Every row gives one point. Any point is a mix of the corners, with weights that add up to 1. It lies inside the corners' shape when no weight is negative. Say inside or outside, and name the corners with a negative weight.

Corners:
(1): [60  7]
(2): [-54 -29]
(3): [-6 15]
Points:
[48  4] -> inside
[60 21] -> outside (2)
[29 16] -> outside (2)
[30  9] -> inside
[31 16] -> outside (2)

Corners:
(1): [60  9 30]
(2): [-29   6 -46]
(3): [-32  13   6]
(4): [-40 -20 -21]
Points:
[-34 -15 -21] -> inside
[-29   9   2] -> inside
[24  2 10] -> inside
[-51  -4 -37] -> outside (1)
[15 -2  7] -> inside
[-23   8   2] -> inside
[  4   1 -29] -> outside (3)
[-22   6   1] -> inside

Corners:
(1): [-31 -17  10   5   5 -24]
(2): [-24  -8  17 -51  17 -10]
(3): [-14 -26 -32 -22  24  37]
(4): [ -5  19 -52  28   3  16]
(5): [ 32 -37 -44 -18  51  28]
(6): [ 24 -11  59  45   1  43]
(7): [  7 -12   2  14 -23   8]
Points:
[ -5 -12 -11 -60  45  24] -> outside (1, 7)
[-13 -14   2   5   0  -4] -> inside
[ -8 -14 -37 -14  12  11] -> outside (6)
[-16  -4   7  -6  -3   2] -> outside (5)

Corners:
(1): [ -6 -36 -59  36 -13 -29  -2 -18]
(2): [ 24   8   2 -50 -42 -46 -26   4]
(3): [ 20  11  42  -3  -4 -20 -41  46]
(4): [ -7  47  23 -29  15 -21  22  48]
(5): [  1  36  35 -18  50  23  16 -35]
(6): [  0  -2  32 -14 -13  60  -4  16]
(7): [-38  -7  34  -5  11 -35 -18 -41]
(8): [ 39 -16 -11 -30  12   1  44   6]
(9): [ 17 -36 -16 -31   6  43 -19  24]
Points:
[-10  -1  11 -20   1  10   6  -7] -> outside (3)
[-18  20  25 -29  39  34  40  -1] -> outside (1, 2, 3)
[  8  -2 -26   7 -15  -3 -19  23] -> outside (7, 8)
[ 9 -9 -1 -6 19 17 14 11] -> outside (2)
[  9  -2   6  -4  -3 -13 -15  10] -> inside
[-12  -6  19  -1  21  13   3 -10] -> outside (2)
[ -2   8  31 -15  12  10   3  43] -> outside (1, 2, 5)

Corners:
(1): [-25 -54  39   7 -11 -30  25 -41 -41]
(2): [-15  29 -26 -15 -60 -42   1 -15 -24]
(3): [-27  21 -14  14  -4  30  44 -10  13]
(4): [ -8  26 -42  -8  13  23 -17 -13  25]
(5): [ -2  24 -12 -33  -1  10   0  10  43]
(6): [ 45 -30   4  -3  20 -32  -5   5 -32]
(7): [ 11  -9 -38  -8 -34  18 -14   4   7]
(8): [  8  54 -19 -12 -51  13 -34   4   6]
(9): [  7 -24  -4 -26  13   5  -5   8 -39]
(10): [-44 -31  12  31  21 -12  22   1  -9]
Points:
[ -4   9 -18 -16   3   9  -4  -1  11] -> inside
[ -3  17 -17 -13 -10   7  -3   4   8] -> outside (1)
[  7 -28  -3   4  20 -22  17  -7   1] -> outside (8, 9)
[-13   3 -17   0   4   2  -1  -6   2] -> inside
[ -5  13 -13 -13  -9  10   4   1  14] -> inside

Corners:
(1): [ 18 -11  -8   2   6  -5  -8  -6  -6  -3  -9 -11]
(2): [ -3  -6  -4   8 -14 -14 -12  -2   6   9  -5  -9]
(3): [ -1  -9  22   5 -13  23 -10 -16 -10  21   0  -3]
(4): [ -2  -8   6 -20  11  -6  -8   8  -6  -5  -4 -14]
(5): [  4  -8  -7  -3 -11 -13 -10  -7 -12   5   1  17]
(6): [  0   9  31   8   6 -10  60  22   8  -1   1 -18]
(7): [ -2  -7  -8 -15   2  35  -6 -16   6  20  15  -4]
(8): [  7   3  -9   4 -25   3 -14  -5 -24  16  -9  -9]
(9): [  4  15  -1  -5  12 -15 -13 -12  -8  -7  17 -13]
(10): [ 10  15  10 -12   4  -4  -6   1   9  -8   0  -2]
(11): [  7  -7  -8   1  10  -7 -17  21  -1  15   0  19]
(12): [ -5  11  -8  -5  13  -7  -9  -5   0  14 -10   7]
(13): [ -7  -4  -2   8  -3   6  -8   0  -4 -11   0   0]
Points:
[ -5 -10 -12  10 -26  -1   7  -8 -14   9 -15 -19] -> outside (3, 9, 10, 11)
[ 1 -3  3  0  2 -1 -2  0  0  3  1 -2] -> outside (8)
[  1  -9  -4  -5  -3   4 -14  -1  -4  11  -6   4] -> outside (6, 9)
[  6   1   0  -3   4  -8   2  14  -1  -4   3 -13] -> outside (3, 5, 12)
[  2   3   6   7  10 -25   6   9   4  -1  -3  14] -> outside (4, 7, 8)
[ 4  1  2 -7  1  0 -7  0 -2  3 -1 -4] -> inside

Corners:
(1): [ 31  49 -14   8  25 -25 -10 -27 -12  -5  45  37 -35 -27]
(2): [ -1  -7 -17 -13 -18   4 -23 -13 -15  17  39 -17  14 -13]
(3): [ -3   3 -37 -14 -22  17 -10 -29 -17   7  -7 -27 -34 -26]
(4): [ 24 -29  21   1   0 -49  56   2  21 -41 -33  44 -10  -7]
(5): [-27 -35 -48 -21  11  41 -27  32 -34  28 -23   1  19 -29]
(6): [ 10  30   0 -10   7  16   1  11 -12  16  27 -27 -30 -26]
(7): [-13  15 -17  -7 -14  19 -22   0  16 -12  20   7 -32  -1]
(8): [ 13  19  13  -4  17   5  34 -34   3 -54  26  19  -4 -22]
(9): [ 34 -34 -10  25  17  -4  30 -17  20 -10  -1  19  -7  17]
(10): [ -6 -26 -42 -32  -6  42 -33   7  19  48  -6 -12  12 -60]
(11): [-16  -9 -23  10   5  25 -26  17   7  34 -49 -15  49 -17]
(12): [  5 -17 -49 -51  22  11 -17  23   8  20 -29 -18  22   0]
(13): [ 24   0  43  -4  48 -36   8 -40   4 -29  10  16 -35  -6]
(14): [ 41 -10  43  -5   0  15  33 -13   4 -13 -40  55  16  23]
(15): [-22  22 -11 -11  18 -15  19 -32  -1  17  26  12 -27 -14]
Points:
[ 12   4  -6 -16  20  -5  15  -6   2 -14  -3  11 -18  -4] -> outside (2, 10, 11)
[ 19   9  12  15  14  -7  23 -27   0 -24  -1  25 -25  -3] -> outside (2, 10, 12)
[  2 -10 -28 -23  11  12 -12   8   5  15 -17  -7  13 -11] -> inside
[ -5  -4 -11   9   1  -5   0 -20   4  -9  14  11 -18 -20] -> outside (6, 12, 14)
[  4  -9 -11  -9   3   7   2  -8   2   4  -7   0  -2  -9] -> outside (1)
[  3 -28 -13  -5   7   5  -5  -7  11   8 -23   5  11  -3] -> outside (1, 6, 8)

Corners:
(1): [  2 -14  -6  10  16  -3 -34  48 -10  24  -8 -18  -5   0 -14  15  -7   9]
(2): [-11 -31 -32 -36 -21 -25  23 -31   4   5 -28  20 -36  22   5   5  16  -1]
(3): [ -3 -17  27 -32  10  14  -9  17   4 -20   9 -46  35   9  11   8  24 -42]
(4): [  0 -52 -29   2 -49 -12   4 -28   7 -19 -23 -16 -27 -25  15  14  12  -1]
(5): [ 17   7  -4   8  45  30  15 -13 -11 -42 -16   7  10   7  -2 -14  -7 -10]
(6): [-11 -27 -55  13 -11 -15   7  20  -4   1   0  23   4   7 -17  16  -7  -2]
(7): [ 30  16 -15  14  -3 -16 -11  16  -9  16  -3  22  13 -14   5  14  24  10]
(8): [-17  22 -12 -21  22   2 -30  -2 -13   7   4  16   6  -8  -8   3 -37  -3]
(9): [ 36 -11 -33 -15  -2  14  58 -13  11  -8  -9  16   8   9  25   5 -32  15]
(10): [ 46   9 -10  -3   8   8  15 -28 -21  -6 -29 -15  33  14 -47  25  -7 -10]
(11): [ 37  31   6  40  17  49  24 -32   4  13 -11 -17  58  17   0  -9  16  22]
(12): [ 11 -24  -1 -16 -26  29 -42  -9  16 -12  12  18   2  22  -1 -13  13  34]
(13): [  1  14  -2 -21 -53  23 -30  27  14 -15 -13 -32  18  34  33  18  -4  20]
(14): [ 13 -39 -23  29  -1 -60 -38   6 -56  11  24 -33  -3  -9  18   1  20  -8]
(15): [ -9  26 -15 -33   6 -13   7  32  13 -18  27 -47 -12  -8  11  27   7  -4]
(16): [-37  18  39  26 -11 -18  -8  20 -19 -12  34  -5 -40 -14  18  23 -18  27]
(17): [ -3 -24 -10   3  14  54  -3  28 -51  -5  23  -7 -12  -7  14   3  -6   0]
(18): [  9  -1 -14  31 -10   0   6  13 -12  24  26  45 -39   2   1 -32 -20  -2]
(19): [-11 -24   2  22 -21 -12  29  39 -45   3  -9 -17 -10 -19 -15 -28   9  15]
Points:
[ -4   5 -20  -9   1  -9  -3  -8  20 -10  -1 -14   3  21  25  18 -18 -12] -> outside (7, 10, 12, 17, 19)
[ -7 -32  14  18 -15  21 -52   6 -18 -17 -11 -42  25  -4  -5  12  13   8] -> outside (2, 7, 9, 15, 18)
[  1 -16   6  -9 -12   5  -1  -3 -11  -4   2 -26  -6   5   9  -1   3   0] -> outside (5, 6, 7)
[  2 -13 -10  13   7  -3  -5  24 -24  -4   9  -4  -1 -11  -6  -1  -5  -3] -> outside (2, 11, 13)
[  9  15 -27  12  -7  -5  30 -10 -16  -5  -4   6  -8  -6  10   9 -13   8] -> outside (1, 3, 12)
[  8  -5  -7   5   0   3  -5  11 -12  -4   5 -12   6  -3   3   7  -1   0] -> outside (2)
[-11   0   1   8   9  -3  28  42 -29   4  -2 -26   9   4  10  -5  12   4] -> outside (4, 8, 10, 12, 18)

Corners:
(1): [ 11 -27  28   6  -6 -24 -13  -6  -3 -19 -30  27   8  16   9  12   8   0
 -29  46]
(2): [ -4  -4  14   9  40 -17  11  13  -8 -29   2 -24  -8  -3  45  -6  13 -21
 -12  -9]
(3): [  1 -21  -4  15  13  11 -25  30  37 -29 -23  38 -15  14  16  17   6  19
  -7   5]
(4): [  1  -9  42   8  26  15  -5 -21 -29 -18  -8  -7 -16  37  32  -7  23  49
 -19   6]
(5): [ 15 -15  33  19  24  11  -2  13   9  -1 -40 -33  12   0  18 -18  31  19
  -4 -10]
(6): [-28 -21  10  -1  15  -3  16 -41  13 -31  17 -57  16  -3 -55   8 -11 -19
  26 -24]
(7): [-15  -8  13   8   9  -1 -10  -6 -10  -1 -46  31  12   5 -27  -4  -7 -20
 -12   5]
(8): [  6 -25 -20   9  21 -12 -15  35 -18   7   7 -41 -10  12  15   8 -20  46
  17  11]
(9): [ 21  -6 -21  14 -11  14   4   1 -13 -35  -2  41 -22  -6  28  -2  21   7
  -2  -6]
(10): [ -1 -25  -6 -10  13 -12  -6  19  -9 -11 -10  12   2 -17 -31 -15  -5  35
  -2   0]
(11): [ -7   7 -23 -36   3  18 -11 -16  -1 -10 -19   5  25 -17  25   3   0   2
  -1  -3]
(12): [-26 -17 -47 -14  -8   0   2   6   1   2 -20  24  17   1 -20  -7  -6  -6
  -5  20]
(13): [-19   9  25  20  13  16 -18  -8 -10  -5  19 -27  19   5   2 -41  -6 -33
  10   7]
(14): [ -5 -25  -9   4  -1   0  -6  22  13 -18  -4   7   1  27  20  19 -24   5
 -18  -1]
(15): [ 12   1  17 -35  11   2  41  -2 -14  -2 -41 -17  16  13  -6  -6  -9   1
  18  20]
(16): [ 20  13 -34  -9  14   3 -16 -11  26  -8  -2 -19  26 -14   1  12  -1 -29
 -16 -12]
(17): [-10 -55  -4 -25 -18 -49 -18   3  11  16 -44  23  -2  -7  13 -21 -55 -13
   9  60]
(18): [ -7  23  11   2 -44  -9  -7 -19 -14 -17  -2 -19 -11  14 -21 -14 -10  24
  19  17]
(19): [-17 -25 -39  24 -12 -41  20   4  38  -6  18  14  -6 -42   7  35 -35 -15
  12  -7]
(20): [  5   1   6 -27 -28 -22  10  28 -30   2  12  35  -2  29 -13 -11  28  36
  15 -14]
(21): [-15  -2 -12 -16  -1  35 -30  32 -32  16  21 -11 -28  11  -3 -25  21   5
 -23   5]
Points:
[  0 -14   1   3   1  -8  -7  16  -6  -4 -10  11  -5   9   6  -7  -2  10
  -6  11] -> outside (6, 11)
[-12 -17  -4  -2  -3  -3  -7  10  -8  -9   0  10  -9  10   5  -1  -9   7
  -4  11] -> outside (5, 16)
[  2 -10  -3  -5  -1  -3  -7   9  -6  -9 -16  13  -4   7  13   1   3  16
  -9   9] -> outside (6, 13)
[ -5 -14 -11  -8   0  -8   0   2   0 -13  -7   7   0   4  -1   7  -8   1
  -3   6] -> outside (5, 13)
[ -3   0  -9   1  10  11   0   7   0 -13   6 -15   2   6   3   0   5   8
   0 -12] -> outside (1, 7, 17)
[ -2  -4 -13  -6  -2   3   4   1  -2 -13  -5   0   0   7   9   6   6   9
  -2   0] -> outside (7, 10, 13, 17)
[ -3  -9  -4  -3  -7 -12   0   5  -1  -7  -2   6   1   2  -1  -1  -3   5
   4   2] -> inside

Corners:
(1): [ 27  -2 -21 -18  20  17  52 -32   8  -5  19  29   5  14  -9  13 -17 -15
  -9  28]
(2): [-29  21   3  15  10  18   7  10 -21  16  26  -7  19  31   2  -9 -43 -46
 -10  -4]
(3): [ -1  32   9  40   3 -17  22 -13  22 -16  -6  -3  -9 -20  23 -31  17   7
  43 -26]
(4): [ -3  44 -12   8 -13  17 -28   1  -7  20   8  -1  22  38  28 -38 -19 -33
 -27   7]
(5): [-22 -12  21  41  -6 -21 -20   7  -1  38 -22   1  18  38  20 -39 -13 -12
 -31 -16]
(6): [ -4  21  -2   8 -15 -38  -1  21  12 -15 -40  -4 -27 -19  18  -9 -24  17
  11   5]
(7): [ 10  -8  -5 -16  26  41  30 -20 -16  -8   2  10  -3 -26 -10  12   8   7
 -13  13]
(8): [ 25  -8  13   5 -10 -12   8 -20 -10 -47  -8  10 -52 -25  24   3 -10   2
  31 -15]
(9): [ -9   8  24 -31  16  11  20  -9   0  11  40  19  24   7   5 -32 -37 -28
 -36  33]
(10): [ 16  -4 -36 -36  21 -18   7 -14   0 -52 -53  25   8  12 -28   1  26  40
  34  -2]
(11): [ -7   7 -15  18 -20 -25 -39  16  -2  -1   0 -46  28  21  35 -12 -38   3
  11 -35]
(12): [  9  -5 -10 -41  12  18  23  -9   8 -23  -6  36  -8 -10  11  48  46  16
  13 -15]
(13): [ -2  28  39   9 -15  -3  18 -16   4  -4 -23 -25 -30  -6  15  15  -8  31
  49   5]
(14): [-13 -23 -18 -18  -3  43  21 -31   7  -6  18  39  40  -7  21  -8 -24 -10
   5  18]
(15): [ 15  12  16  29 -14  -2 -28  20  -1  34 -31 -25  -6  15   1 -35 -32   9
  30 -39]
(16): [  6  -1  14  18 -15  32  -7  16   0  19  25   4  25  14 -10 -16  -7 -60
 -22  18]
(17): [  6   0  -2 -22 -32 -10  53 -23 -30 -26   1  34 -16 -13   0  17  13  13
   3  -3]
(18): [-11  18  13  23 -16  -4   0  -7  21 -23 -20 -10 -11  25  -5  -4 -17  38
   4 -38]
(19): [  0  -1  -3   6  -4  35   5  21   0   6  40   6 -12  32  18 -23 -14  -7
 -21  22]
(20): [ -5  -4 -51 -36  14 -23   3 -41   4  -5 -11  21 -10   5 -34  29  21  22
  27   2]
(21): [  2  30   1  43  -7 -37 -37   5   3   5  -1  13  -2   5  17   9 -20  36
  12 -10]
Points:
[  9   3 -27  -3   3 -16  -2   5  14  15 -24 -10   7  27 -26 -36   2   8
 -21 -11] -> outside (2, 8, 12, 13, 14, 21)
[  3   9   8   1  -8   3   2 -11  -4   5  -4  14  -8   5   5   8 -13   1
  -1  -3] -> outside (3, 10, 11, 19)
[ -2  10 -11  -6   4  -1  11  -9   2  -3  -4  10   4   8   3  -2  -6   9
   5  -1] -> outside (8, 16)
[ -4   6   8  25  -9  13  -8  18  -8  26  30  -2  14  11  25 -31 -38 -39
 -26   8] -> outside (10, 12, 13, 18, 20)

Corners:
(1): [-27 -14   2  34 -10  -1 -29  22  20   5 -17  35 -17 -11   6   4  34  -1
   6  13]
(2): [ -5  44 -22  13  36  37 -33 -45 -32   0 -37  28  14  18  48 -46  -1   1
 -29  25]
(3): [ 38  -2  -1  17 -37  33  -7 -13  34 -14  18  -6  -6   4 -16   3  11 -44
  25 -14]
(4): [-11  33  -6  29  26   5  16  -3  16  18  -8 -27   4 -17  51  39   0  38
 -19  29]
(5): [ 24   1 -16 -12  42  -4  38  13  34 -24 -41 -23  27  12 -23  -8  28 -33
  -1  28]
(6): [-39  42  21  30   6  49   6  19  35  32   3   0  40  13   0  20 -23 -15
  -9  36]
(7): [ 46 -26  14 -28 -18  30  10  14  19  -3 -19 -41 -32  19  10 -11  34  -1
 -13  -5]
(8): [ 32  -5  15 -10 -26 -12  11 -38 -29  17 -60 -18 -40  -9  40  14 -26 -24
 -32 -26]
(9): [ -8  23   1  15 -21  10  27  18 -18 -21 -33 -15  30 -30  13   6 -16  -6
 -35  26]
(10): [  0  10  -5 -32 -18 -14 -22 -21  -4 -25 -18  32   3  11   6 -11  17  25
  -5  -2]
(11): [ 34 -30   7   5 -36 -23  46  26   6 -36  -8  -9 -25  36 -30   7   8   2
 -27 -17]
(12): [ 26  -7 -27  -6 -38  31   5  17  21  25 -25  -4 -47 -12  24  30 -20   6
  40  22]
(13): [-28  33  14  36 -37  -8  -5  14 -16  30  -4 -14 -12  35 -20  -5  15   1
   2   8]
(14): [-23  24  -4  10  44 -13 -40  -6 -13 -29 -13  15 -14  29  18 -34  21  32
  12 -31]
(15): [-18  40  24  15  27 -11 -27   0  14  15  10  16 -25 -32 -15  12 -16  12
 -15  29]
(16): [  2  22   8  13  -8 -24  -8  10 -30  22  15  51  32 -18 -20  20 -22  14
   6   0]
(17): [-35   8  -3  20  32  17  11 -36   2  26 -48  13  30 -12 -11 -19  31  11
  -7   2]
(18): [ 15  15  21  13   5 -14  19  12  39   9  -5  47  -8 -12  -5 -25  13 -19
  21  -6]
(19): [ 13 -45 -34  -1  -3 -49  44  19  53  13  16 -36  -7  16 -39 -17  24  -9
 -11 -29]
(20): [  6  -8 -13 -21 -16  12  22 -18  -9 -23   5  -4 -50 -28   7  11  17 -43
  17   7]
(21): [ -2 -19  28   2 -19  -4 -10 -14  -3  12 -33 -16  12   4  18  -9  -6  23
  -5  27]
Points:
[  4  13   9  16  -6  14   2   2   5  10 -16  -2 -10  -2   9   4   3  -6
  -1  11] -> outside (10, 19)
[  9  -8   0   6   2  -5  36   1  12  10 -25   4  -4 -28   7  14 -12 -17
 -14  20] -> outside (3, 7, 10, 13, 14)
[ 13  11  -4   7  -7   2  -2  -5  -2  -7 -16   4 -21  -2   7   1  14  -6
   3  -5] -> outside (6, 19, 21)
[-30   7 -17  14 -14  -2 -37 -21 -19  14  -3  39  -1 -26   5   5 -20   1
   9   0] -> outside (4, 5, 7, 11, 13, 18)
[  3   4   4   4  -4  -2   1  -6   6  10 -13   2 -11   6   2  -3   7  -1
  -2   0] -> outside (9)
